Each row is a point. Each copy is the shape, with its points in the same order, turned, moved and blurred by noise. Some copies are also mirrored. Which?

Shape (7 x 3)
-0.12 +1.09 +1.52
+0.86 -1.11 -3.10
+0.74 +0.98 +2.26
-0.77 -1.21 +1.36
-2.67 -0.62 -3.41
-0.52 +1.01 +1.91
-0.42 +3.27 +1.96
Copy 1 (7 x 3)
+0.68 +1.90 +2.21
+0.92 -2.84 -0.44
+0.72 +2.16 +1.84
-1.14 +1.58 +0.15
-2.52 -3.78 +1.38
-0.07 +1.88 +2.12
+1.01 +1.85 +4.40
Copy 1 is: mirrored
Copy 2 (7 x 3)
-0.04 +0.79 +1.62
-1.77 -2.13 -2.42
-0.06 +0.21 +2.41
+1.60 -0.19 +0.35
-0.73 +0.83 -4.23
+0.32 +1.04 +1.56
-1.16 +2.43 +2.52
Copy 2 is: mirrored
Copy 3 (7 x 3)
+0.21 -1.38 +0.81
-1.25 +3.42 -0.42
+0.99 -1.35 +1.47
-1.63 -0.44 +2.10
-3.98 +1.76 -2.01
-0.07 -1.67 +1.16
+1.30 -2.89 -0.42
Copy 3 is: mirrored

Shape (10 x 6)
-2.59 -0.63 +3.35 +0.42 -1.90 +0.27
-1.18 +1.43 +0.53 -0.33 -0.09 +0.87
+1.42 +1.36 -1.48 +2.81 +2.66 -2.00
-2.15 -2.26 +1.56 +0.23 -2.90 +0.48
+2.19 +2.12 -1.26 +0.73 -0.82 -1.36
-0.96 +2.05 -3.21 +0.41 +0.04 -2.28
-2.07 -2.97 +3.35 -0.05 -3.45 +1.34
+0.12 +0.08 -1.95 +0.98 +0.93 -0.71
+0.27 -1.33 +0.78 -1.00 +0.52 +0.84
+0.87 +1.40 -1.30 -0.41 +1.59 -3.90
Copy 1 (10 x 6)
-2.23 -1.35 +2.33 +0.01 -1.79 +0.81
-1.52 +1.40 +0.40 -0.33 +0.41 +0.42
+0.37 +1.06 -1.51 +2.96 +2.16 -3.62
-1.88 -2.05 +0.44 -0.68 -3.13 +0.99
+0.57 +2.84 -0.85 +1.06 -0.88 -3.15
-2.52 +2.63 -2.42 +1.17 -0.26 -3.32
-1.13 -2.83 +1.76 -1.46 -3.37 +1.89
-0.52 +0.61 -2.30 +1.24 +0.51 -2.13
+0.36 -0.65 -0.44 -1.72 +0.44 -0.18
-1.14 +1.42 -0.88 +0.00 +1.17 -5.23
Copy 1 is: only turned
Copy 2 (10 x 6)
-2.79 -0.41 +0.92 +1.30 -1.33 -1.92
-0.36 +0.73 -1.04 +0.15 -0.17 +0.32
+3.44 -0.09 -3.51 +2.65 +2.39 -1.05
-2.59 -2.27 -0.44 +0.79 -2.54 -1.70
+3.75 +0.50 -2.29 +0.88 -1.27 -0.81
+1.95 +1.02 -5.09 -0.31 +0.03 -1.56
-3.27 -2.72 +1.48 +1.05 -3.04 -1.45
+1.60 -1.08 -3.50 +0.79 +0.67 -0.38
+0.21 -2.19 -0.09 -0.25 +0.25 +0.33
+3.52 +0.15 -2.89 -0.76 +1.66 -2.80
Copy 2 is: only turned
Copy 3 (10 x 6)
-2.38 +2.52 -1.29 -3.11 -1.73 +0.03
-1.44 +1.77 +0.72 -0.29 -0.18 +1.55
+0.63 +2.73 +0.56 +4.13 +2.38 -1.24
-1.82 +0.27 -2.29 -1.59 -2.88 -0.62
+1.31 +2.21 +2.00 +2.51 -0.89 -0.19
-2.11 +1.16 +2.13 +4.21 -0.56 -0.43
-1.36 +0.54 -3.29 -3.37 -2.99 -0.37
-0.62 +0.34 +0.26 +2.85 +0.53 -0.21
-0.12 -0.45 -0.49 -0.61 +0.19 +0.45
-0.21 +0.97 +3.02 +2.58 +1.23 -2.32
Copy 3 is: mirrored
Copy 4 (10 x 6)
-0.60 -0.10 +4.14 -0.45 -2.38 +0.78
-0.26 +1.24 +0.91 -0.70 +0.15 +0.86
+1.60 +0.50 -1.65 +2.58 +1.27 -2.80
-0.52 -1.50 +2.30 -1.10 -3.69 +1.11
+2.77 +1.95 -1.56 -0.19 -0.86 -1.41
-0.72 +1.74 -2.68 -0.68 -0.75 -2.43
-0.04 -1.92 +4.08 -1.37 -3.91 +2.36
+0.37 -0.48 -1.88 +0.46 -0.05 -1.11
+1.21 -1.70 +1.01 -1.27 +0.18 +0.72
+1.24 +0.76 -1.24 -0.96 +0.83 -4.28
Copy 4 is: only turned

Shape (13 x 8)
-0.27 -1.17 +1.01 +2.29 -2.50 -1.53 -1.12 +0.86
+0.90 +1.95 +1.20 +1.56 -3.12 -2.09 +6.77 -0.21
-0.32 -0.04 -0.57 +2.65 -1.98 -2.67 +0.78 -1.42
-0.29 -0.14 +0.85 +2.71 +0.15 +0.43 +0.43 -0.71
+0.64 +1.51 -0.49 +1.69 +0.04 -2.06 +0.07 -0.45
+1.75 +0.31 -2.03 +2.15 -2.42 -0.70 +1.65 -0.91
-0.63 -0.12 +0.95 -0.56 -0.90 -2.04 -1.42 -1.21
+0.37 +1.65 -0.59 +1.07 -3.37 +2.22 -0.94 -0.92
-0.37 +0.58 -1.04 +0.72 -1.25 +0.45 -0.68 +0.99
+0.84 -6.23 -0.73 -4.15 -2.72 -1.15 -1.23 +0.04
-0.05 +0.90 +0.51 -1.16 +4.12 -2.38 +1.00 +0.45
+3.09 +2.39 +1.38 +2.41 -0.81 -2.05 +0.10 -0.91
+0.40 -2.52 -3.18 -0.70 -2.79 -0.84 +0.66 +2.01
Copy 1 (13 x 8)
-1.33 -2.09 +1.36 +1.37 -0.59 -0.39 -0.81 +2.14
+3.22 +0.98 +1.15 +0.82 +0.94 -0.05 +5.61 +3.22
-0.83 -0.10 +1.46 +0.72 +2.61 +0.17 +0.47 +2.64
-0.26 -0.05 -0.86 +2.29 +0.92 +0.40 -0.09 -0.29
+0.72 +1.13 +0.20 +0.26 +1.60 -0.19 -1.00 +1.94
+1.47 -0.37 +0.62 +0.10 +2.04 +2.77 +0.50 +2.57
-1.31 -0.18 +2.23 -1.11 +0.30 -1.15 -0.98 +0.07
-0.17 +0.83 +1.61 +0.59 -1.35 +4.06 -1.07 +0.92
-0.61 +0.17 -1.04 -0.02 -1.28 +1.12 -0.99 +1.62
-1.26 -6.20 +1.23 -5.37 -1.30 +0.22 +0.13 -1.60
+1.14 +1.97 -2.56 -1.72 +1.49 -3.49 -0.80 -0.43
+3.02 +1.21 +2.16 +1.50 +1.11 -0.57 -1.49 +1.87
-0.10 -3.21 -1.18 -3.05 -0.70 +1.96 +0.35 +2.54
Copy 1 is: mirrored
Copy 2 (13 x 8)
-0.03 -0.68 +2.08 +2.44 -2.98 -0.90 -0.20 -0.02
+0.96 +1.48 +0.84 -0.95 -2.89 -2.79 +7.15 -0.74
+1.09 +0.32 -0.60 +1.67 -2.33 -1.46 +1.26 -1.62
+0.57 +0.67 +1.95 +1.78 +0.40 +0.10 +1.35 -0.87
+1.26 +0.83 +0.29 +1.10 -0.06 -2.36 +0.58 -0.02
+2.79 -0.05 -1.09 +0.47 -1.89 -0.29 +2.58 +0.66
-0.06 -0.37 +1.51 -0.45 -1.31 -1.34 -1.76 -2.00
+1.97 +2.40 +1.13 +0.02 -2.30 +1.81 -0.05 +1.26
-0.28 +0.78 +0.54 +0.51 -1.03 +0.24 -0.19 +1.60
-1.07 -6.44 +0.78 -3.10 -3.30 +1.45 -1.81 -1.16
-1.36 -0.49 +1.10 -1.59 +3.70 -3.36 +0.21 -0.94
+3.68 +0.85 +2.39 +0.56 -0.66 -3.57 +1.00 +0.28
-0.83 -3.00 -1.76 -0.37 -2.57 +0.43 +0.84 +1.78
Copy 2 is: only turned
Copy 3 (13 x 8)
-0.47 +0.22 +0.36 +2.38 -1.97 -2.25 -0.35 +0.46
+3.52 +2.76 -0.11 -1.35 -1.39 -1.41 +5.85 -1.70
-0.07 +1.26 -1.48 +1.39 -0.74 -3.39 +1.49 -1.83
+0.83 +0.85 +0.04 +2.49 +0.87 -0.09 +0.46 -1.06
+0.92 +2.17 -1.58 +0.67 +0.52 -1.94 -0.43 -0.85
+1.37 +1.46 -3.08 +0.63 -2.19 -0.86 +1.12 -0.84
-0.76 +0.55 +0.42 -0.01 -0.17 -2.65 -1.43 -2.29
-0.95 +2.56 -1.03 +1.02 -3.11 +1.74 -0.57 -1.36
-0.93 +1.33 -0.98 +0.42 -1.00 -0.05 -0.46 +0.52
-1.54 -5.27 -0.22 -3.04 -2.80 -1.73 -1.84 +0.07
+1.63 +0.97 -0.52 -1.65 +4.73 -1.82 -0.79 -0.33
+3.93 +2.87 -0.81 +1.29 -1.13 -2.25 -1.23 -1.41
-1.96 -0.95 -2.55 -1.44 -2.36 -1.59 +0.84 +2.31
Copy 3 is: only turned
Copy 4 (13 x 8)
+0.66 -0.62 +1.50 +3.04 -1.44 -2.26 +1.06 +1.52
+1.57 +1.07 +1.63 -0.38 +1.33 +1.51 +7.03 -0.12
+0.54 -0.01 -0.23 +3.17 -0.45 -1.34 +2.84 -0.90
-0.35 +0.18 +0.73 +3.07 +0.62 +0.71 +0.21 +0.69
+0.75 +0.98 -1.43 +1.98 +0.88 -1.24 +1.13 +0.27
+2.68 -0.85 -1.20 +2.47 -0.42 +0.82 +2.73 +0.08
-0.23 +0.39 +0.18 +0.65 -1.21 -2.34 -0.45 -1.08
+2.01 +1.17 -0.29 +2.18 -3.39 +1.84 +0.00 +1.09
+0.37 -0.23 -1.14 +1.45 -1.50 -0.15 +0.23 +2.20
+1.06 -6.55 +1.16 -1.82 -3.21 -2.62 -1.46 -1.00
-1.69 +0.46 -1.79 -1.33 +3.66 -1.56 -0.53 +0.45
+3.28 +2.51 +0.26 +2.18 +1.53 -1.08 +1.03 -0.05
+1.34 -4.29 -1.65 +0.36 -2.20 -0.92 +1.91 +1.94
Copy 4 is: only turned

Shape (12 x 9)
+3.13 +0.80 -1.50 -0.09 -1.48 +0.01 -0.47 -0.19 -0.94
+0.26 -2.19 +2.84 -1.06 -3.35 -0.58 +1.32 -1.77 +0.41
+1.87 +1.47 +0.12 +0.51 +3.15 +2.33 -0.99 +3.90 +0.60
+1.98 -1.10 -0.46 +2.75 -0.51 +2.88 -1.87 +0.98 +0.66
-0.33 +0.78 -1.32 -1.16 -2.01 -0.53 +0.22 -0.77 +2.00
-1.65 +0.95 -0.23 -1.60 +1.49 -1.53 -3.12 +0.56 -0.17
-1.04 -2.28 -2.04 +3.13 +0.22 -2.21 +0.91 +0.33 -0.91
+3.34 +0.11 -0.25 +3.08 +3.03 -1.12 -3.45 +1.75 -0.54
+1.22 +3.66 -0.19 +0.65 -3.14 +0.07 +0.49 -2.50 +1.23
+1.26 +0.13 +2.62 -1.34 -1.42 -1.87 -1.90 +2.91 +0.12
+0.19 -0.23 -2.07 +0.95 +0.60 -1.63 +0.81 +0.21 +5.28
-0.71 +1.31 -1.92 -2.08 +3.59 -0.12 -0.60 +0.46 +1.03
Copy 1 (12 x 9)
+3.13 +0.29 -1.71 -2.43 +0.74 +0.10 +1.55 +0.08 +1.58
+1.10 -3.36 +2.40 -2.10 -2.35 -0.07 +0.40 -1.89 +2.20
+1.03 +1.08 -0.98 +0.31 +2.76 +1.56 -0.85 +5.17 +0.80
+2.36 -1.40 -2.62 +0.23 +1.90 +1.62 -1.92 +0.84 +2.79
-0.05 +0.78 -1.10 -1.82 -2.55 -0.51 +0.56 -0.41 +1.86
-1.40 +0.71 -0.91 -2.70 +0.80 -2.42 -1.77 +1.40 -1.05
+1.68 -2.60 -3.03 +1.94 -0.85 -2.80 +0.28 -0.25 -0.61
+4.30 +0.43 -1.96 -0.10 +3.55 -1.83 -2.80 +2.89 -0.27
+1.37 +2.73 +0.02 -1.13 -0.46 -0.40 +1.35 -2.64 +3.77
+1.03 -1.48 +1.50 -3.33 +0.67 -2.53 -0.40 +2.80 +2.36
+1.62 +1.58 -2.09 +0.97 -4.55 -1.00 -1.79 +1.75 +1.45
-0.73 +2.23 -1.58 -1.04 -0.42 +0.11 -0.76 +2.49 -2.34
Copy 1 is: mirrored
Copy 2 (12 x 9)
+3.16 +0.59 -2.59 +0.08 -0.72 +0.20 +0.01 +0.20 -0.74
+1.00 -1.01 +2.22 +0.00 -3.46 +0.93 +1.85 -1.67 +0.73
+0.02 +1.41 -0.89 -1.02 +3.08 +0.50 -3.19 +3.71 +0.32
+1.87 -1.21 -0.60 +2.41 +0.14 +1.63 -2.93 +2.18 -0.61
+0.10 -0.21 -2.37 +0.34 -1.93 -0.38 -0.17 -1.29 +2.20
-1.86 +1.08 -1.12 -1.02 -0.37 -2.97 -2.73 -1.04 -0.93
-1.71 -0.87 -1.50 +3.45 -0.23 -1.02 +2.03 +1.05 -2.29
+2.08 +0.68 -0.34 +1.94 +3.32 -2.57 -2.67 +2.06 -2.56
+2.46 +2.55 -2.24 +1.95 -1.69 +1.13 -0.32 -2.55 +2.54
+1.37 +1.41 +1.66 -1.49 -2.06 -2.89 -1.11 +1.77 +0.39
-0.78 -2.06 -2.05 +2.33 +1.36 -1.91 +0.31 +0.15 +3.92
-2.26 +0.25 -2.84 -1.82 +2.38 -1.29 -1.56 -0.67 +0.45
Copy 2 is: only turned
Copy 3 (12 x 9)
+3.09 +0.33 -2.12 -0.44 -1.47 -0.21 +1.01 -0.12 -0.31
+1.00 +0.03 +2.58 +0.85 -4.16 -2.93 +1.71 -2.48 -0.29
+0.99 -1.12 +1.00 -0.05 +2.91 +3.36 +0.68 +1.55 +0.90
+2.04 -1.69 +0.11 +2.07 -1.67 +2.81 -1.12 +0.51 +0.13
+0.28 +0.60 -0.53 -1.07 -2.34 -1.23 +0.51 -1.10 +2.97
-2.35 +0.81 -0.31 -1.69 +1.16 -0.97 -1.61 -0.32 +0.06
-1.55 -2.35 -2.34 +2.69 -1.83 -2.42 +0.74 +1.55 +0.44
+1.97 -2.00 -1.33 +1.61 +3.08 +0.23 -2.35 +1.59 -1.26
+2.78 +3.20 -1.43 +1.07 -2.01 -0.65 +0.69 -2.43 +3.02
+1.29 +1.45 +2.84 -1.16 +0.10 -2.04 -0.10 +1.76 -0.85
+0.57 -2.56 -0.26 -0.04 -0.60 -1.67 -0.32 -0.16 +5.55
-1.94 -1.15 -1.18 -2.08 +2.15 +0.64 +0.60 -1.21 +2.10
Copy 3 is: only turned
Copy 4 (12 x 9)
+2.52 +1.10 -1.76 -0.33 -0.68 +0.03 -0.45 +1.00 -0.24
+2.41 -1.85 +2.64 -0.94 -3.16 +0.27 +0.79 -2.10 +1.06
+1.25 +1.68 +1.40 +0.29 +4.12 +2.08 -0.63 +3.74 +1.79
+1.49 +0.75 -0.08 +2.42 -0.29 +3.69 -0.86 +1.89 +1.21
-0.16 +0.16 -0.95 -1.15 -1.53 -0.59 +0.75 -0.06 +2.65
-2.74 -0.95 +0.66 -1.00 +1.57 -0.88 -1.53 +1.15 -0.16
+0.43 -2.58 -0.61 +3.62 +0.43 -0.81 +2.67 +1.31 -0.53
+1.46 +0.40 +0.51 +3.78 +2.85 -0.69 -3.46 +2.98 -0.55
+0.29 +4.29 -0.27 -0.12 -2.78 -0.98 +0.91 -1.19 +1.32
+1.20 -0.96 +3.11 -1.63 -1.10 -1.28 -2.13 +2.71 +0.66
+0.08 -0.60 -0.78 +1.91 +0.17 -2.04 +1.15 +0.19 +5.76
-1.42 -0.18 -0.93 -1.47 +4.13 -0.56 -0.04 +0.00 +2.14
Copy 4 is: only turned

Shape (15 x 12)
-0.94 +1.59 -0.98 -0.73 +0.88 -0.10 +0.36 -1.21 -1.96 +3.19 -1.02 +2.99
+1.30 -3.47 -1.54 -2.56 +0.58 -1.27 +0.64 +0.11 -0.31 -1.70 -0.86 +2.22
+1.59 -1.32 -0.40 -1.80 +0.42 +2.70 +0.38 +1.22 -2.83 +0.20 +1.04 -0.21
-1.16 +0.58 -0.82 +2.29 +0.92 -3.99 +3.23 -0.49 -0.29 +0.65 -1.19 +0.09
-4.44 -4.29 +5.21 -0.57 +0.72 +1.00 +2.59 +0.61 +2.24 -1.19 -1.90 -0.78
-3.88 -1.06 +2.08 -1.43 +2.08 -1.05 -0.49 +3.03 -0.28 +0.59 +2.55 +0.73
+0.34 -0.14 -0.54 +4.25 -1.98 -0.51 -2.23 -0.87 +1.52 -2.75 -0.45 +0.68
-0.83 +0.27 -2.48 -1.31 -2.43 +1.18 +1.97 +0.32 +1.13 -2.35 +1.47 -0.61
+1.90 -0.86 -2.61 -0.60 +0.68 +0.93 +0.31 +1.04 -0.41 +1.18 +0.03 +2.44
+3.96 +2.12 -1.40 -0.34 +1.21 +1.19 -2.25 -3.87 -1.73 -1.73 +0.43 +0.83
+1.10 -1.95 +1.69 -0.27 -0.81 +0.83 +3.65 -0.46 +0.48 +1.59 +1.92 +1.31
-0.40 -1.93 -0.24 -0.83 -1.88 +0.74 +0.98 +0.54 +1.27 -0.52 +1.83 -3.32
-3.12 -0.99 -2.00 +0.66 +0.54 -0.96 +1.25 +0.75 -1.14 -4.43 -0.51 +1.60
+2.29 +2.09 +0.67 -1.01 +1.48 -0.47 +0.00 +0.45 -0.92 -0.65 -1.41 +1.60
-0.30 +1.19 -1.12 +2.11 +1.54 +1.32 +0.83 -0.79 +1.87 +1.07 +1.24 -0.26
Copy 1 (15 x 12)
-0.63 -0.81 -0.14 -1.82 +1.03 -1.75 +1.16 -2.47 -1.38 +2.87 -1.43 -0.37
-0.90 -3.00 -1.74 -2.14 -1.21 -0.82 -0.37 +1.46 -0.66 -1.82 +1.88 +1.03
-0.48 -1.93 +2.09 -1.90 +0.63 +1.02 +0.87 +1.13 -3.32 -1.31 +0.73 -1.59
-0.85 +3.00 -3.22 -1.99 -0.59 -3.34 +3.05 +1.52 -0.37 +1.68 +1.21 -0.55
-1.08 +3.11 +1.53 -0.98 +2.01 -0.57 -1.90 +5.33 -1.14 +2.14 +4.88 +4.61
-1.20 +0.95 +2.06 -1.45 +4.58 -1.93 -0.05 +2.45 +1.86 +0.17 +2.26 -1.27
-4.32 +1.46 -1.15 +2.37 -3.74 -2.04 -0.84 +1.89 -0.69 -0.10 -0.59 -1.73
-4.34 +1.70 +0.73 -3.53 -1.74 +1.62 +0.29 +0.35 -0.63 -2.77 +0.84 -0.67
-2.38 -2.72 -0.39 -0.89 +0.56 +0.61 +2.11 +0.15 -1.01 +0.27 -1.06 -0.33
+1.24 -0.77 -0.20 +1.52 -2.95 +1.01 -0.78 -2.35 -3.13 -2.52 -1.53 -2.72
-0.54 +0.21 +2.29 -1.04 -1.34 +0.15 +3.62 +0.49 -0.03 +0.78 +2.57 +1.54
-2.60 +1.06 +1.86 -2.36 -1.65 +2.23 +0.33 +2.58 -0.60 -0.29 +3.42 -2.22
-4.18 +1.87 -2.30 -1.69 +0.72 -3.35 -0.86 +1.52 -1.92 -2.99 +1.02 +0.01
+0.99 -0.14 +0.29 -0.96 -0.35 -0.83 +0.38 +1.24 -1.01 -0.84 -2.44 -0.34
-2.33 +2.51 -0.58 +1.37 -0.26 +2.14 +1.85 +0.21 -0.06 +1.36 -0.02 -1.23
Copy 1 is: mirrored
Copy 2 (15 x 12)
-0.07 -0.96 +3.20 +2.31 -1.75 -1.21 +0.13 +0.01 -3.33 -1.42 +0.94 -0.02
+0.96 -1.16 -4.30 -0.92 -0.45 -1.84 -1.05 -0.20 -2.61 -4.43 +0.27 +0.27
+2.46 +0.13 -1.38 -1.87 -1.32 +2.09 -1.06 +0.66 -2.40 -1.86 +2.39 -0.14
-0.72 +0.83 -0.28 +0.84 +0.68 -4.08 +3.71 +1.43 -1.06 -0.42 +0.62 -0.76
-2.42 -4.47 -1.73 -6.58 +0.67 -0.64 +2.17 +1.40 +0.69 -0.04 -1.65 -1.74
-1.77 -2.00 +1.07 -3.20 +0.30 -1.42 -1.82 +3.58 +1.16 -2.05 +3.26 -0.85
-2.76 +1.89 -1.54 +1.74 +0.60 +0.46 +0.23 -1.21 +2.63 -0.83 -1.93 +1.44
+0.19 +0.74 -2.18 -1.94 -3.20 -0.40 +1.85 -0.81 +1.31 -3.58 +1.65 +0.46
+1.61 -0.99 -1.23 +1.97 -1.54 +0.33 -0.79 +1.51 -2.08 -2.94 +0.37 +1.56
+2.65 +2.34 +1.38 +1.90 +1.79 +1.92 -1.50 -3.82 -1.14 -3.55 -0.20 +0.13
+2.13 -3.18 -1.52 -1.08 -0.58 -0.25 +1.73 -0.85 -0.34 +0.34 +2.32 +1.12
+1.27 -0.53 -2.74 -2.17 -1.99 +0.33 +0.83 -0.36 +2.48 -0.96 +2.40 -1.99
-3.37 +1.08 -2.66 -1.70 +0.16 -1.04 +1.40 +1.00 -1.62 -4.85 +0.35 +0.94
+2.43 +0.72 +1.87 +0.03 +0.61 -0.62 -0.33 +0.48 -1.24 -2.39 -0.97 +1.11
+0.82 -0.76 +0.85 +1.78 -0.06 +1.27 +2.78 +0.67 +1.57 -2.11 +0.79 -0.80
Copy 2 is: mirrored
Copy 3 (15 x 12)
+0.29 +2.30 -2.56 +1.54 +2.32 +0.30 +1.11 -0.37 -1.93 +2.17 -1.74 +2.90
+2.53 +0.04 -0.88 -1.23 -1.91 -2.77 -0.14 +0.18 -0.02 +2.14 +0.32 +1.64
+1.85 -0.31 -0.13 -0.70 -0.52 +2.04 -1.63 +1.03 -2.84 +1.95 +0.06 -0.33
-0.75 +1.25 -0.53 +3.03 +0.51 -1.90 +3.05 +0.74 +1.30 +0.17 -1.20 -1.11
-0.87 -4.36 +4.83 -3.42 +2.03 +0.05 +2.97 -0.23 +2.19 +0.97 -1.67 +1.65
-1.54 +0.09 +1.24 -3.01 +4.08 -1.51 +1.51 +2.46 -1.49 +1.17 +1.89 +1.05
-1.26 +0.51 +1.66 +3.83 -1.78 -0.42 -1.57 -0.34 +2.97 +0.34 +2.50 +3.20
+0.64 +0.06 -1.17 -1.39 -2.57 +2.04 +1.57 -1.23 +0.22 -0.27 +2.76 +0.37
+2.18 +2.11 -1.80 +0.26 -0.91 +0.72 -1.07 +1.26 +0.21 +3.14 +0.28 +1.65
+3.36 +1.05 -1.64 +3.87 +0.04 +1.10 -3.12 -3.50 -1.79 +1.04 +2.63 +1.64
+1.51 +0.37 +1.17 -0.10 -0.95 +0.75 +3.48 -0.59 -1.36 +4.49 +0.37 +0.25
-0.58 -1.21 +1.21 -1.85 -1.61 +1.76 +0.43 -1.27 +1.10 +2.68 +2.50 -1.84
+0.62 -2.44 -1.18 +0.44 -1.39 -1.74 +1.28 +1.63 +0.83 -2.46 +1.78 +2.37
+2.66 +2.65 +0.05 +0.89 +0.20 -0.61 -0.93 -0.68 -1.85 -0.11 -0.48 +1.44
+0.88 +1.39 -0.21 +1.28 +2.14 +2.37 +0.58 -0.50 +1.84 +1.22 +1.95 +0.03
Copy 3 is: only turned
